Each row is a point. Examples show where two turns around zero, p and q, send a point. Where does a point land after both, in the order given? Backwards means that the second turn is done in reverse. Each puzzle has new turns, and all numbers are rounded.

Turn p:
[-0.15  0.11] -> [0.17 0.07]
[ 0.02 -0.38] -> [-0.33  0.19]
[0.13 0.27] -> [ 0.16 -0.26]
Turn q:
[0.20 0.36] -> [-0.06 -0.41]
[-0.16 -0.10] -> [0.12 0.15]
[-0.04 -0.26] -> [-0.05  0.26]
Where do these land?
p, then q backwards: [0.11 0.35] -> [-0.12  0.35]
q, then p: [-0.24 -0.22] -> [ 0.16 -0.28]
q, then p: [ 0.13 -0.12] -> [0.15 0.10]

Turn p:
[-0.08  0.31 -0.14 -0.13] -> [0.21 0.24 0.11 0.16]
[ 0.09 -0.19 -0.05 -0.22] -> [-0.25  0.10  0.11 -0.09]
[ 0.05 -0.17 -0.03  0.53] -> [ 0.17 -0.32 -0.29 -0.32]
[0.08 0.35 0.15 0.11] -> [ 0.28 -0.16  0.13  0.20]
[-0.14 -0.29  0.08 -0.30] -> [-0.41  0.14 -0.06  0.07]
Turn q:
[ 0.21  0.21 -0.12 -0.03] -> [ 0.25 -0.13  0.14  0.07]
[-0.36 -0.32 -0.37 -0.04] -> [-0.50 -0.32 -0.11  0.04]
[-0.03  0.09  0.37  0.30] -> [ 0.02  0.40  0.15 -0.22]
[-0.03  0.08  0.02 -0.34] -> [ 0.07  0.01 -0.14  0.31]
[ 0.21 -0.06  0.10  0.11] -> [ 0.16  0.04 -0.04 -0.20]
Where do these land?
q, then p: [-0.06  0.27  0.34 -0.11] -> [ 0.39 -0.16  0.14  0.09]
p, then q: [ 0.26  0.11 -0.36 -0.10] -> [ 0.32  0.25 -0.08  0.22]
p, then q: [-0.16 -0.01 -0.39  0.01] -> [ 0.24 -0.11  0.17  0.28]
p, then q: [-0.01  0.14  0.27  0.24] -> [-0.02 -0.16 -0.14 -0.32]
q, then p: [-0.18 -0.43  0.27 -0.07] -> [ 0.22  0.49 -0.07  0.02]
p, then q backwards: [ 0.15 -0.09 -0.13  0.03] -> [ 0.05 -0.05  0.01  0.21]

Turn p:
[ 0.13  0.01  0.09  0.23  0.01 -0.25 -0.16 -0.11] -> [ 0.07  0.05  0.20  0.07 -0.24 -0.27 -0.01  0.03]
[-0.03 -0.11  0.20 -0.01  0.32 -0.21  0.12  0.30] -> [-0.07 -0.48  0.08  0.18 -0.09  0.02  0.11  0.10]
[ 0.09  0.19  0.07  0.18  0.22 -0.01  0.28  0.23] -> [ 0.06 -0.13  0.16  0.28 -0.03  0.23  0.29  0.04]
[-0.17  0.00  0.08  0.32 -0.07 -0.12 -0.33 -0.23] -> [ 0.12  0.12  0.12 -0.09 -0.02 -0.50  0.07 -0.11]
[-0.02 -0.09  0.15  0.09  0.03  0.08 -0.14 -0.08] -> [-0.04 -0.02 -0.02 -0.06 -0.08 -0.15  0.05 -0.18]
[ 0.31 -0.25  0.00 -0.03  0.10  0.42 -0.01  0.23] -> [-0.13 -0.04 -0.37 -0.09 -0.31  0.29  0.21 -0.13]
[ 0.02  0.13 -0.50 -0.29  0.04  0.18  0.00 -0.12] -> [-0.02  0.23 -0.02 -0.39  0.17  0.32 -0.04  0.24]
[-0.39 -0.15  0.32  0.45 -0.10 -0.08 -0.07 -0.16] -> [-0.05 -0.01  0.02  0.22  0.16 -0.60  0.17 -0.24]
[ 0.09 -0.15 -0.45 -0.12 -0.17  0.30  0.22  0.40] -> [ 0.02  0.11 -0.53  0.01  0.07  0.41  0.12  0.31]
[-0.14  0.25  0.18 -0.45 -0.35 -0.04 -0.21 -0.18] -> [ 0.22  0.04  0.04 -0.17  0.23  0.00 -0.57 -0.26]
[ 0.12  0.16 -0.15 -0.38 -0.03 -0.25  0.29 -0.27] -> [-0.17  0.13  0.30  0.02  0.12  0.27 -0.40  0.21]
Turn q:
[ 0.58  0.00  0.30 -0.23 -0.27 -0.20  0.05 -0.13] -> [ 0.00 -0.20  0.17  0.21  0.61  0.16 -0.28  0.15]
[-0.01 -0.25 -0.12  0.29  0.02 -0.04 -0.19  0.06] -> [ 0.13 -0.16 -0.03  0.11 -0.31  0.21  0.01 -0.08]
[-0.19 -0.02 -0.04 -0.34  0.11  0.13 -0.09  0.22] -> [-0.05  0.11 -0.31 -0.24 -0.01 -0.01  0.13  0.24]
[ 0.14  0.06  0.20 -0.17 -0.44  0.07  0.01 -0.14] -> [-0.19 -0.18 -0.09  0.00  0.42  0.01 -0.18 -0.16]
[ 0.10 -0.13  0.47 -0.09 -0.04 -0.12  0.28 -0.10] -> [ 0.05  0.17  0.06  0.05  0.25 -0.01 -0.51  0.04]
[ 0.05 -0.04 -0.02  0.20 -0.04 -0.12  0.31  0.19] -> [-0.10 -0.08  0.26 -0.02 -0.20 -0.07 -0.23  0.10]
[-0.30  0.40 -0.15  0.12  0.17  0.01 -0.31 -0.01] -> [ 0.00  0.09 -0.18  0.18 -0.18 -0.31  0.44 -0.10]
[-0.15 -0.13 -0.18  0.07  0.42  0.45  0.12  0.17] -> [ 0.31  0.10  0.01 -0.50 -0.33 -0.09  0.15  0.04]
[-0.22  0.10 -0.46  0.15  0.06 -0.18 -0.18 -0.25] -> [-0.16  0.14  0.10  0.19 -0.24  0.12  0.45 -0.23]
Where do these land?
q, then p: [-0.08 -0.05 -0.32  0.19  0.34  0.09 -0.16 -0.08] -> [-0.08  0.29 -0.03  0.33  0.00  0.25 -0.17 -0.11]
p, then q: [ 0.21  0.33  0.36 -0.01 -0.13 -0.05 -0.04 -0.11] -> [ 0.22 -0.13 -0.01  0.24  0.29 -0.01 -0.07 -0.33]
q, then p: [-0.24 -0.07  0.28  0.10  0.13  0.15  0.03 -0.09] -> [ 0.18  0.22  0.19 -0.16 -0.12  0.00 -0.18  0.10]
q, then p: [ 0.09 -0.22  0.10 -0.13 -0.20  0.38 -0.25 -0.24] -> [-0.36  0.15  0.05 -0.41 -0.10  0.21  0.06  0.06]
q, then p: [ 0.17 -0.12 -0.05 -0.21 -0.12 -0.41  0.43  0.03] -> [ 0.28 -0.40 -0.09 -0.08  0.15 -0.11  0.19 -0.37]
p, then q: [-0.08  0.08 -0.26  0.07  0.26 -0.10 -0.43  0.01] -> [-0.16  0.02  0.00 -0.06  0.28  0.12 -0.20  0.43]
q, then p: [ 0.15  0.16 -0.28 -0.15 -0.03  0.49 -0.04 -0.09] -> [-0.47 -0.17  0.10  0.01  0.06  0.29 -0.21  0.08]
p, then q: [-0.41  0.24  0.03  0.48  0.00 -0.20 -0.20 -0.10] -> [ 0.10  0.20  0.39  0.39  0.10 -0.04 -0.28  0.33]
q, then p: [ 0.21 -0.42 -0.04 -0.02 -0.09 -0.17  0.45  0.44] -> [ 0.30 -0.36 -0.53 -0.19 -0.04 -0.09 -0.13 -0.31]
q, then p: [-0.07 -0.05  0.15 -0.28 -0.22 -0.02  0.30  0.23] -> [ 0.21 -0.33 -0.09 -0.31  0.17 -0.09 -0.04  0.09]
q, then p: [ 0.06  0.09  0.04 -0.06  0.07 -0.14 -0.08  0.00] -> [ 0.06 -0.03  0.03  0.11 -0.04  0.01  0.16  0.05]

Turn p:
[ 0.24  0.16  0.08  0.30 -0.14 -0.10  0.15  0.03 -0.34 -0.03  0.12] -> [-0.14  0.16 -0.17  0.26  0.20  0.34  0.08  0.11 -0.19  0.06 -0.07]
[ 0.16 -0.06  0.03  0.09  0.10  0.36  0.05 -0.32  0.13  0.24  0.54] -> [-0.11 -0.33 -0.05 -0.05  0.40  0.09 -0.23  0.41  0.32 -0.10  0.13]
[-0.22 -0.33  0.14 -0.07 -0.20 -0.02  0.06 -0.23 -0.15 -0.19 -0.32] -> [ 0.12  0.07 -0.22 -0.21  0.11 -0.38  0.26 -0.12 -0.27 -0.07 -0.11]
[ 0.00  0.23 -0.08 -0.23 -0.24  0.27  0.19 -0.28  0.10 -0.10 -0.08] -> [-0.08  0.23 -0.03 -0.17  0.18 -0.27 -0.28  0.10  0.10  0.13 -0.27]
[-0.34  0.28  0.01 -0.05 -0.20  0.05 -0.09 -0.07  0.22  0.08 -0.14] -> [ 0.01  0.26  0.10 -0.32 -0.15 -0.14  0.05  0.11  0.16  0.26  0.01]
[-0.25 -0.10  0.01  0.22  0.64  0.18  0.01 -0.11  0.24 -0.15 -0.02] -> [ 0.17 -0.43  0.08  0.15 -0.35 -0.29  0.05  0.44  0.05 -0.09  0.01]
[ 0.36  0.11  0.07  0.13 -0.01 -0.16  0.09 -0.18  0.06  0.21  0.07] -> [-0.17 -0.18  0.01 -0.08  0.14  0.34 -0.15  0.08 -0.16  0.13 -0.08]
[ 0.20 -0.21 -0.02 -0.06 -0.19  0.33 -0.47 -0.07 -0.02 -0.17 -0.24] -> [-0.33 -0.04 -0.38 -0.04 -0.05 -0.37 -0.11 -0.27  0.01  0.01  0.25]
[-0.11  0.04  0.25 -0.11  0.20  0.09  0.12  0.35  0.15  0.02  0.04] -> [ 0.09  0.12  0.20 -0.03 -0.26  0.06 -0.07  0.14  0.03 -0.36  0.07]
[-0.45 -0.10 -0.22 -0.11 -0.37 -0.59  0.08  0.32 -0.12 -0.23 -0.27] -> [ 0.53  0.44  0.13  0.00 -0.10 -0.04  0.37 -0.51 -0.23  0.23 -0.04]
[ 0.20 -0.13 -0.04 -0.13  0.10  0.07 -0.08  0.02  0.33 -0.06  0.44] -> [ 0.19 -0.25 -0.04  0.00  0.07  0.11 -0.42  0.01  0.23 -0.13  0.20]
[-0.01  0.13 -0.07 -0.08  0.31 -0.26 -0.36 -0.03 -0.30  0.05 -0.06] -> [-0.12 -0.22 -0.10  0.12 -0.28  0.17  0.29 -0.24  0.20  0.07 -0.19]
[ 0.22 -0.03 -0.16  0.10  0.00 -0.21  0.24  0.59 -0.28  0.31 -0.07] -> [-0.14  0.17  0.46  0.37  0.07  0.37  0.14 -0.27 -0.24 -0.15  0.09]
Turn q:
[ 0.25  0.25  0.27  0.15 -0.23  0.23 -0.37 -0.36 -0.23 -0.23  0.07] -> [ 0.28  0.22  0.05  0.14  0.34 -0.16 -0.46 -0.04  0.41  0.17 -0.09]
[-0.08  0.18 -0.04 -0.26 -0.06  0.06  0.18  0.23 -0.38 -0.37 -0.10] -> [-0.11  0.06 -0.21  0.47 -0.11  0.27  0.07  0.03  0.14  0.29  0.13]
[ 0.31 -0.02 -0.29 -0.31  0.21  0.16 -0.23  0.26  0.18  0.23  0.11] -> [ 0.04 -0.18  0.01 -0.13 -0.19  0.33 -0.25  0.32 -0.28 -0.09 -0.35]
[-0.23 -0.26  0.08 -0.27 -0.10 -0.04  0.14 -0.31  0.13  0.38 -0.07] -> [ 0.04 -0.26  0.02 -0.03 -0.04 -0.50  0.20  0.27 -0.19 -0.09  0.10]
[ 0.04 -0.13 -0.03  0.34 -0.26 -0.17  0.32  0.26  0.03 -0.08 -0.29] -> [-0.42  0.10  0.19  0.13 -0.21 -0.04  0.15 -0.36  0.11 -0.20  0.08]
[ 0.28 -0.11 -0.23  0.23 -0.14 -0.12 -0.07  0.07 -0.25  0.06  0.02] -> [-0.16 -0.06  0.17 -0.04 -0.02  0.19 -0.08  0.03  0.38 -0.24 -0.05]
[ 0.05  0.33 -0.03  0.07  0.10  0.13  0.09  0.18 -0.25  0.06  0.22] -> [ 0.14  0.19 -0.14  0.03 -0.08  0.33 -0.18  0.07  0.06 -0.07  0.26]
[-0.23  0.11  0.11 -0.07  0.39  0.24 -0.02 -0.17  0.35  0.11 -0.13] -> [ 0.05  0.11 -0.19 -0.14  0.25 -0.16 -0.02  0.04 -0.56  0.05 -0.01]
[-0.12  0.11  0.38  0.21 -0.20 -0.14 -0.16  0.16  0.32 -0.27 -0.07] -> [ 0.15  0.22  0.29  0.05 -0.02 -0.11  0.05 -0.51 -0.08  0.22 -0.09]
[ 0.24 -0.33  0.35  0.32  0.40 -0.23 -0.30 -0.16  0.01  0.24  0.18] -> [ 0.42 -0.13 -0.01 -0.30  0.34 -0.03  0.10 -0.22  0.08 -0.51 -0.28]
[ 0.17  0.04 -0.22 -0.05 -0.07 -0.19  0.37  0.10 -0.06 -0.20  0.08] -> [-0.25 -0.17 -0.18 -0.02 -0.29  0.16 -0.01 -0.14  0.20  0.08  0.13]
[-0.42 -0.05  0.02 -0.22  0.21 -0.28 -0.15 -0.31  0.13  0.18 -0.09] -> [ 0.14 -0.32  0.08 -0.14  0.33 -0.18  0.32  0.13 -0.29  0.15  0.14]
[-0.26 -0.11 -0.35 -0.15 -0.25  0.34  0.23  0.03  0.01 -0.11  0.08] -> [-0.31  0.22 -0.09 -0.02 -0.29 -0.11  0.11  0.38  0.04  0.25  0.05]
Where do these land?
p, then q backwards: [ 0.29  0.07 -0.03  0.18 -0.13 -0.29 -0.28 -0.13 -0.21 -0.12  0.33] -> [ 0.08  0.23 -0.04 -0.18  0.37 -0.10  0.10  0.07 -0.26 -0.40  0.02]
q, then p: [-0.07  0.07  0.42 -0.21  0.19 -0.43  0.11 -0.03  0.28  0.06  0.00] -> [-0.04 -0.35 -0.21  0.06  0.50  0.06  0.06 -0.14 -0.21 -0.06 -0.21]
p, then q: [-0.06  0.02 -0.02  0.30  0.22 -0.23  0.10 -0.09 -0.24  0.36  0.00] -> [-0.10  0.26 -0.28  0.19 -0.17 -0.16  0.21  0.00 -0.10 -0.32  0.06]
p, then q: [ 0.05  0.00 -0.38  0.04 -0.19  0.20  0.17  0.02  0.80 -0.19  0.00] -> [ 0.69 -0.29  0.45 -0.07  0.10  0.22 -0.14  0.01  0.07 -0.20 -0.22]
p, then q backwards: [-0.16  0.24 -0.08 -0.13  0.01  0.18  0.28  0.03 -0.14 -0.15  0.14] -> [ 0.06 -0.17  0.12  0.07 -0.14  0.32 -0.25  0.01 -0.20 -0.04  0.00]
q, then p: [ 0.06 -0.06 -0.21 -0.16 -0.35  0.46  0.19 -0.10  0.29  0.09  0.04] -> [ 0.07  0.39  0.06 -0.15 -0.15  0.22  0.28 -0.38  0.08  0.21  0.16]
q, then p: [-0.12 -0.19  0.59  0.27 -0.08  0.26  0.16 -0.22 -0.29 -0.08 -0.22] -> [ 0.26 -0.20  0.00  0.24 -0.23  0.31 -0.12  0.25 -0.19  0.52 -0.25]
p, then q: [ 0.40  0.03 -0.04 -0.08 -0.25 -0.04 -0.28  0.32  0.12 -0.05 -0.45] -> [ 0.25  0.02  0.20 -0.06  0.30 -0.22 -0.01  0.35  0.29  0.26  0.34]
p, then q backwards: [-0.17 -0.19  0.09 -0.12  0.12 -0.23 -0.07  0.35 -0.44  0.05  0.05] -> [-0.09 -0.25  0.28  0.21  0.13 -0.25  0.11  0.39 -0.19  0.02 -0.04]
p, then q: [ 0.16 -0.06  0.01 -0.04  0.51 -0.09 -0.17  0.16  0.03  0.08  0.00] -> [-0.08  0.23  0.09  0.02 -0.08 -0.36  0.18 -0.04  0.26  0.04 -0.24]
q, then p: [-0.33  0.14 -0.06  0.06  0.01  0.32 -0.23 -0.04 -0.12  0.00  0.19] -> [-0.22  0.15  0.23  0.13 -0.19  0.31 -0.16  0.05  0.17 -0.10 -0.05]
q, then p: [-0.04 -0.06 -0.29 -0.11 -0.06 -0.12  0.01 -0.26 -0.08 -0.05 -0.07] -> [ 0.21 -0.10  0.25 -0.09 -0.04 -0.04  0.10 -0.04  0.04 -0.17  0.17]
